Rows are points. To make a cloud, some directions were put in groups of two or more. Within a group, all points are equally far from the middle, so they leave a hole (a ring in 2 directions, a hollow ball in 3). The other directions are filled evenly. Then the cloud was stretched, turned, moved and blurred a little. How many holes are there, and how many directions does each take, smallest first?
(in the rows, 128 means zero)

Cloud:
[[ 97 111]
 [ 76 155]
 [108  72]
 [216 108]
 [106 116]
 [ 44 124]
 [119  77]
 [115 140]
 [115  98]
 [103 181]
 [123  46]
 [120 162]
 [143 103]
 [101 176]]
Holes: 0

Cloud (19 x 3):
[[ 77 181 148]
 [103  94 180]
 [176 148 108]
 [120 144  80]
 [135  87 109]
 [ 56 101 136]
 [140  78 156]
 [ 66 171 123]
 [ 78 148 171]
 [135  94 176]
 [167 116 163]
 [184 171 150]
 [182 144 120]
 [148 184  87]
 [108 188  87]
 [ 66 170 118]
 [ 89  79 108]
 [ 59 152 120]
 [157 217 150]]
Holes: 1 (3)

Cloud, 26 rows:
[[198 126 154  81]
 [169 100 149 183]
 [144 132  46 109]
 [127 106 186 102]
 [122 132  62  44]
 [197  98 139 150]
 [107  81 186 124]
 [142 146 151 177]
 [ 90 101  67 141]
 [153 107 160  55]
 [150  56 129  76]
 [133 111 186 102]
 [191 149 157  92]
 [147  45 143 106]
 [112  76 187 137]
 [ 97 113  68 153]
 [ 72 124 107  63]
 [126 178 114 151]
 [178 130  95 168]
 [ 59 126  95 108]
 [198 114 152  79]
 [145 131  86 178]
 [172 158 164 113]
 [118 129  78 172]
 [ 78 156  85  92]
 [124 118  56 141]]
Holes: 2 (2, 2)

Cloud:
[[103 145 209 131 200 149]
 [ 62 161 190 107 131  78]
 [ 86 144 112  96 135 148]
 [130 145  62 115 140  69]
 [121  70 116  79 115  86]
 [ 89 193  93 129  89 151]
 [171 115 124 131  49  90]
 [143 107  90 190 142 132]
 [148  95 166 191 175 124]
 [120 195  71 104 102 132]
 [ 97 153 185  71  86 103]
 [ 43 167 176 149 144 130]
 [131 133 188 133 165 181]
 [ 96 136 101 128 150  35]
 [ 76 122 124  64 134  87]
 [134  80 117 129 162 150]
 [167 122  82 132  92  72]
 [ 92 189  81 147 111 213]
 [131 142 115 156  60  79]
 [152 111 104 168  38 138]
 [161 187 158 143 154 116]
 [140  75 170 115 155 111]
 [142 121 199 191 176 158]
 [215 169 124 141 110 128]
 [ 65 114 215  89 141  89]
 [ 64 191 143 174 123 170]
 [129 189 162 136  76 125]
 [ 96 118 158 131 110 198]
 [136  81  82 109  70 110]
 [ 97 136 103 191 198  99]
 [110  89  95  62 103  87]
 [153 114 129 153 143  60]
 [135 173 115 130  55  75]
 [118 146 124 192  53 124]
 [147 153 195 148 157 174]
 [164 172 159 160 123 127]
 [128 128 101 180 134  96]
 [ 52 123 135 119 177 134]
 [118 176  66 148 108 124]
 [100 134 101  82 148 128]
 [105 148 221 180 210 179]
 [120 111 209 151 187 163]
 [123 105  83 194 194 127]
 [170 161 176 113  97 151]
 [ 65 164 198 158 119 178]
 [160  85 115 125 129  47]
 [122 152 202 156 140 107]
 [180 109  75 141  85 122]]
Holes: 1 (3)
